Each point is reached from the start by the listed moves, each made once or not at all, plus a little noise. Say if it took an odd or an even number of moves. Then give how often each move was made.

Moves:
(1): [0.64 0.13 0.51]
(2): [-0.13  0.55 -0.38]
Start: [-0.26  0.08 -0.14]
Points:
[0.40 0.21 0.40] -> odd (1, 0)
[-0.24  0.07 -0.18] -> even (0, 0)
[0.24 0.79 0.02] -> even (1, 1)

Moves:
(1): [ 0.04  0.01  0.00  0.11 -0.31  0.28 -0.06  0.31]
(2): [0.08 0.47 0.07 0.05 0.11 0.08 0.08 0.24]
(3): [ 0.16  0.06  0.13 -0.28  0.06  0.07 -0.16 -0.15]
(4): [-0.08 -0.07  0.57  0.27 -0.12 -0.15 -0.12 -0.31]
(5): [ 0.28  0.24  0.14 -0.06  0.05 -0.14  0.32 -0.51]
(6): [-0.24  0.06 -0.09 -0.32  0.60  0.27  0.30 -0.54]
Start: [ 0.05  0.06  0.21 -0.22 -0.24 -0.42  0.02  0.00]
Points:
[ 0.29  0.36  0.43 -0.84  0.48 -0.26  0.46 -1.18] -> odd (0, 0, 1, 0, 1, 1)
[ 0.35  0.89  0.48 -0.80  0.53 -0.13  0.55 -1.00] -> even (0, 1, 1, 0, 1, 1)
[-0.10  0.55  0.75 -0.06  0.00  0.03  0.21 -0.32] -> even (1, 1, 0, 1, 0, 1)

Moves:
(1): [ 0.39 -0.23  0.54 -0.31 -0.22 -0.09  0.22 -0.10  0.02 -0.03 -0.01  0.10
  0.23 -0.36]
(2): [ 0.11  0.16  0.18 -0.29  0.11  0.36  0.14 -0.07 -0.38 -0.06  0.58  0.21
 -0.09  0.52]
(3): [ 0.22  0.32  0.19  0.02 -0.22  0.15  0.03 -0.04 -0.15 -0.44 -0.44 -0.39
  0.29  0.21]
(4): [ 0.08 -0.10  0.11  0.48 -0.32  0.11  0.11  0.08 -0.21  0.39  0.23  0.00
  0.28  0.20]
(5): [-0.07  0.36  0.16 -0.18  0.11 -0.33 -0.09 -0.36  0.68  0.00  0.01  0.20
  0.33  0.09]
(6): [ 0.43  0.08 -0.28 -0.02  0.14 -0.01  0.24 -0.08 -0.10  0.36  0.07  0.11
  0.03 -0.08]
(7): [-0.08  0.04  0.19  0.33 -0.05 -0.28  0.35 -0.30  0.31 -0.51 -0.14  0.25
 -0.35  0.10]
(8): [ 0.12 -0.29  0.02 -0.08  0.24 -0.07  0.28  0.27  0.27 -0.14  0.14 -0.07
 -0.06  0.20]
(9): [ 0.14  0.20  0.23  0.10 -0.16  0.33  0.01  0.15  0.01  0.28  0.04 -0.20
 -0.36 -0.09]
(10): [-0.35  0.02  0.30 -0.17  0.24 -0.63  0.35  0.12 -0.08  0.16 -0.25 -0.26
 -0.13  0.21]
(11): [-0.07 -0.36  0.05 -0.20 -0.23  0.10  0.02 -0.44  0.15  0.15 -0.20 -0.04
 -0.14  0.28]
Start: [ 0.16 -0.32 -0.14 -0.17 -0.17  0.27 -0.53 -0.19 -0.37  0.16  0.35 -0.02
 -0.30 -0.49]
Points:
[ 0.02 -0.87  0.51 -0.42 -0.09  0.14  0.37 -0.23 -0.58  0.67  0.84 -0.20
 -0.46  0.90] -> odd (0, 1, 0, 1, 0, 0, 0, 1, 0, 1, 1)
[ 0.83  0.25  1.28 -0.10 -0.80  0.20  0.25 -0.93 -0.11 -0.50  0.61  0.34
  0.39  0.26] -> even (1, 1, 1, 1, 1, 0, 1, 0, 0, 0, 0)
[ 0.79 -0.13  0.58 -0.65 -0.21 -0.32  0.32 -0.30 -0.71  0.20 -0.24 -0.44
  0.12 -0.49] -> even (1, 0, 1, 0, 0, 1, 0, 0, 0, 1, 0)
[ 0.92 -0.19  0.96 -0.40 -0.36  0.36  0.53 -0.06 -1.07  1.19  1.00 -0.05
 -0.36 -0.07] -> even (1, 1, 0, 1, 0, 1, 0, 0, 1, 1, 0)
[ 0.44 -0.35  1.22 -0.33 -0.29 -0.38  0.34 -0.04  0.32  0.82  0.49 -0.24
 -0.01 -0.29] -> even (1, 0, 0, 1, 1, 0, 0, 1, 1, 1, 0)

Moves:
(1): [-0.24 -0.31  0.13 -0.10  0.02 -0.27 -0.13 -0.05 -0.11 -0.08  0.07  0.31
 -0.15  0.18 -0.06  0.30 -0.18  0.01  0.26 -0.11  0.13]
(2): [ 0.47  0.09 -0.17  0.27 -0.13  0.03  0.05  0.30 -0.27 -0.09  0.02 -0.31
  0.07  0.15  0.03  0.19 -0.06 -0.25 -0.15  0.13  0.37]
(3): [ 0.02  0.21 -0.25 -0.13 -0.18 -0.17  0.44 -0.10 -0.09 -0.33  0.07  0.09
  0.15 -0.06 -0.26  0.14 -0.03 -0.39  0.05 -0.20 -0.05]
(4): [-0.21  0.16  0.18 -0.25  0.00  0.07 -0.12 -0.07 -0.14  0.31  0.17 -0.02
  0.04 -0.10 -0.06 -0.37 -0.21 -0.05 -0.22 -0.01  0.15]
(5): [-0.11  0.34  0.08 -0.01  0.15  0.48 -0.02 -0.16 -0.09 -0.09 -0.08  0.02
 -0.12  0.11 -0.40  0.17 -0.02 -0.03  0.04  0.03  0.04]
(6): [-0.08  0.20  0.26  0.21 -0.19  0.04 -0.07  0.06  0.03  0.01  0.15 -0.33
 -0.06 -0.22 -0.15 -0.03  0.22 -0.05 -0.10 -0.05  0.06]
(7): [ 0.10 -0.24  0.13  0.30 -0.46 -0.29  0.02  0.00 -0.11 -0.10 -0.12  0.30
 -0.26 -0.02 -0.22 -0.06 -0.05  0.31 -0.09 -0.19  0.38]
(8): [ 0.29  0.07 -0.12 -0.02  0.13  0.21 -0.11  0.34  0.13  0.15  0.29  0.20
 -0.45  0.29  0.13 -0.18 -0.02  0.13  0.03 -0.03 -0.06]
(9): [ 0.02  0.23  0.30  0.12 -0.03 -0.27 -0.13 -0.01  0.02 -0.07  0.17 -0.02
 -0.01 -0.01  0.06  0.08 -0.23 -0.01 -0.05 -0.03 -0.34]
(10): [ 0.07 -0.13 -0.14  0.03  0.15 -0.01  0.20  0.09  0.14 -0.07  0.21  0.24
  0.15 -0.10 -0.29 -0.08  0.01  0.05 -0.14  0.17  0.04]
(11): [ 0.17 -0.10 -0.12 -0.11 -0.38  0.05  0.07 -0.16  0.26  0.35  0.04 -0.29
  0.14  0.08 -0.05  0.00 -0.23  0.10 -0.24 -0.21  0.03]
(12): [ 0.04  0.07 -0.01  0.11  0.23  0.16 -0.04  0.02 -0.17 -0.02  0.04  0.01
  0.05  0.24 -0.06 -0.05  0.14  0.02 -0.07 -0.08 -0.15]
(13): [-0.09  0.19 -0.17  0.01 -0.12  0.11 -0.26 -0.36  0.13 -0.07  0.07  0.09
 -0.02  0.04  0.05 -0.11 -0.18 -0.04  0.14  0.16  0.12]
(14): [-0.07  0.15 -0.30 -0.22 -0.18  0.15 -0.08  0.04 -0.09 -0.04 -0.03 -0.10
 -0.01  0.00  0.10  0.15  0.17  0.25 -0.22 -0.38 -0.20]
(15): [ 0.14 -0.16  0.24 -0.07 -0.11  0.29  0.15  0.07 -0.30 -0.20  0.03 -0.17
  0.34 -0.02  0.01 -0.11 -0.25  0.21 -0.17 -0.19  0.15]
(16): [ 0.01  0.32 -0.26  0.15  0.12 -0.22 -0.20  0.16  0.20  0.40 -0.26  0.05
  0.29 -0.09 -0.15  0.22  0.16  0.13  0.20 -0.25  0.09]
(17): [-0.11 -0.28 -0.13 -0.01 -0.03 -0.01 -0.07  0.12 -0.15  0.14 -0.08 -0.02
 -0.02 -0.19 -0.14  0.06  0.10 -0.03  0.12 -0.01 -0.23]
(18): [-0.21  0.07 -0.08 -0.15 -0.30 -0.10  0.10  0.09 -0.26  0.16  0.10  0.12
  0.07  0.35 -0.21  0.04 -0.16  0.10  0.08  0.11 -0.13]
(19): [ 0.21 -0.16  0.00  0.05 -0.18  0.06 -0.01 -0.01 -0.14  0.27  0.07  0.13
  0.21  0.09  0.10  0.12 -0.09 -0.35  0.13 -0.02  0.07]
(20): [-0.05  0.08 -0.28  0.15 -0.13 -0.13  0.18 -0.14 -0.17  0.09  0.16 -0.19
 -0.44 -0.19  0.02 -0.04 -0.12  0.16  0.20  0.18 -0.08]
Start: [-0.05  0.27 -0.05  0.08  0.17  0.02  0.39  0.26  0.05  0.06  0.19 -0.02
  0.29  0.16  0.01 -0.02  0.10 -0.05 -0.34 -0.10 -0.01]
Points:
[-0.23  0.72 -0.55  0.45 -0.38 -0.54 -0.29  0.32 -1.03  1.13  0.68  0.09
  0.34  0.68 -0.43  0.36 -0.71 -0.39  0.29 -0.04 -0.01] -> odd (1, 1, 0, 1, 0, 0, 0, 0, 1, 0, 0, 1, 1, 0, 0, 1, 1, 1, 1, 1)
[ 0.80  0.71 -0.11  0.60 -0.70  0.70  0.09  0.74 -0.53  0.81  1.05 -0.26
  0.07  0.48 -0.98 -0.05 -0.20  0.03 -1.26 -0.70  0.16] -> odd (0, 1, 0, 1, 1, 1, 1, 1, 1, 1, 1, 1, 0, 1, 0, 0, 1, 0, 1, 0)
[ 0.26  0.90 -0.51  0.49 -1.34 -0.53  0.33 -0.04 -0.44  0.41  0.31  0.46
  0.68  0.94 -1.09  1.06 -0.93 -0.45  0.03 -0.65  0.70] -> odd (1, 1, 1, 0, 1, 0, 1, 0, 1, 0, 1, 0, 1, 0, 0, 1, 0, 1, 1, 0)
[ 0.40  1.22 -0.05 -0.14 -1.18  0.62 -0.02  0.55 -0.42  0.59  1.13 -0.93
  0.35  0.77 -0.10 -0.29 -0.88  0.33 -1.27 -0.54  0.12] -> even (0, 1, 0, 1, 0, 1, 0, 1, 1, 0, 1, 0, 1, 1, 1, 0, 0, 1, 0, 0)
[ 0.49  1.02 -0.42  0.85 -0.72  0.78  0.01  0.49 -0.68  1.03  0.63 -0.71
 -0.16  0.24 -1.00 -0.36 -0.42  0.54 -0.64 -0.59  0.87] -> odd (0, 1, 0, 1, 1, 1, 1, 1, 0, 0, 1, 1, 1, 0, 1, 1, 1, 0, 0, 1)
[-0.11  1.17 -1.04  0.07 -1.04  0.18  0.90 -0.07 -0.90 -0.19  0.73  0.17
 -0.06  0.35 -1.22  0.00 -0.59  0.03 -0.67 -0.10  0.64] -> even (0, 1, 1, 1, 1, 0, 1, 0, 0, 1, 0, 0, 1, 1, 0, 0, 0, 1, 0, 1)
[ 0.14  1.28 -0.23  0.54  0.11  0.47 -0.14  0.80 -0.61  0.82  0.55 -0.39
  0.88  0.06 -0.92  0.47  0.29 -0.35 -0.80 -0.60 -0.15] -> odd (0, 1, 0, 1, 1, 1, 0, 0, 1, 1, 0, 1, 0, 1, 0, 1, 1, 0, 1, 0)
[ 0.42  0.34  0.06  0.22  0.47  0.48  0.07  0.83 -0.70  0.51  1.07  0.55
  0.04  0.81 -0.67  0.22 -0.45 -0.54 -0.39 -0.06  0.04] -> even (1, 1, 0, 1, 1, 0, 0, 1, 1, 1, 0, 1, 0, 0, 0, 0, 1, 0, 1, 0)
[-0.80  1.16 -0.38 -0.36 -0.71  0.32  0.30 -0.21 -0.39 -0.37  0.52  0.16
  0.17  0.53 -0.91  0.59 -0.11 -0.22 -0.08 -0.51 -0.05] -> odd (1, 0, 1, 0, 1, 1, 0, 0, 0, 0, 0, 0, 1, 1, 0, 0, 0, 1, 0, 0)
